Each row of a before or after table is a point. The points were changed in one or more steps. Then noise was added and the rows were shuffled. The steps act on how far a point lies along the listed directions, d1 being the first. What was done? A step turns or swaps two directions, mirrors them in a line or flattens them onto one, adds a multiple of one to another, or multiplies one. Angles are multiples of 10 degrees, from the lower direction toward the higher: turns from -170 to 170, lines from 10 to 170 but not 90. Use the fewest steps. Two steps may share a direction if one is a turn and the other turns, adds or multiplies; they go together, in the order done. Otherwise the lowest direction goes first.

Directions:
(1): [ 0 50]
(2): [50  0]
Before, 14 rows:
[[ 10   2]
 [  6  -9]
 [  3  -3]
 [-40  -7]
 [ -3 -23]
 [ -8 -12]
 [ 10  -1]
 [ -2 -18]
 [ -1   0]
 [ -6   1]
 [ 11  -1]
 [  1   3]
 [ 12  -1]
 [ 11 -16]]
After (14 x 2):
[[ -24    1]
 [  37   -1]
 [   3    0]
 [  -3    0]
 [  32    1]
 [  -7    2]
 [  30    0]
 [   9   -1]
 [  33    0]
 [  20    1]
 [-120    0]
 [  -9    2]
 [ -19    2]
 [  29    2]]
Steps: multiply d1 by 0; multiply d2 by 3

Directions:
(1): [-22  22 -41 -63  31   4]
(2): [-41  19 -34  11 -65   0]
(3): [  4 -41 -62  37  25  -8]
(4): [ 58  57 -26  14  -4  -8]
Before (9 x 6):
[[-35   7  41 -64  20  -1]
 [ -9   5  83  25 -34   3]
 [-24 -13  36 -46  16 -12]
 [  0  -7  39 -25  29   1]
 [ 31  31  30  25 -11   3]
 [ 11   0  40  59 -36 -14]
 [ 30  18 -40  21 -22  17]
 [ 12  44  -4  17 -20  -4]
 [ 21   4  17 -31  50   5]]
After (9 x 6):
[[ -3  50   1  18 -42  -5]
 [ 14 -24  50 -31  63   0]
 [-42  -9  29 -80  52   1]
 [-22 -28  30 -54  42 -13]
 [ 32  22  55  34 -15   3]
 [ 21  32 -38  20 -46  19]
 [-14 -22  99  56 -47   3]
 [ 39  -8  33 -50  99   9]
 [ 16 -12  60  94 -63 -15]]
Steps: multiply d1 by 1.6; multiply d2 by 2; turn d3 and d4 by 20 degrees

Directions:
(1): [ 11 -60  -5 -18 -24 -36  19 -71   3]
(2): [ 19  17  -5 -65 -27 -38  32  41 -39]
Before:
[[  12   -4   -5  -61    0  -56   27   -5  -14]
 [  -3  -37   -4    4  -35    4   18  -64   12]
 [  12  -31   -7   24  -13    7  -22  -49   34]
 [  12  -11    2  -53  -18  -34   33   10  -36]
 [ -19    1   16   50   37   37  -36  -18   14]
 [ -25  -53  -20   51   -6   15  -21  -88   23]
 [  38    5  -30 -112  -44  -63   60   47  -52]
 [  17    4   -6  -36   32  -12    9   22  -15]
 [ -12   17   -7  -42  -20   -8   11    1  -18]
 [   3  -19  -15    8  -10   -1   13  -59   17]
 [  -6  -14  -10  -20  -18  -40    1  -13  -16]
 [   1  -49    8   13  -14   -1    4  -71   20]]
After, 12 rows:
[[  19   -2   -6  -37   29  -16   10   15  -15]
 [ -11    8   -9  -44  -24  -14   15   -9  -17]
 [   1  -14  -14   10   -7    3   11  -53   16]
 [   0  -40    8   16  -11    4    1  -61   19]
 [  -2  -32   -4    4  -33    7   15  -58   11]
 [  -5  -18  -11  -21  -20  -41    2  -21  -15]
 [  14  -17   -6  -65   -5  -63   32  -19  -15]
 [  44  -24  -31 -121  -55  -81   69   14  -50]
 [ -28  -35  -19   56    0   25  -26  -70   23]
 [ -20   15   15   55   43   45  -39   -2   13]
 [  14  -24    1  -58  -23  -43   38   -5  -35]
 [  10  -22   -6   26   -9   12  -24  -38   34]]
Steps: add 0.3 times d2 to d1
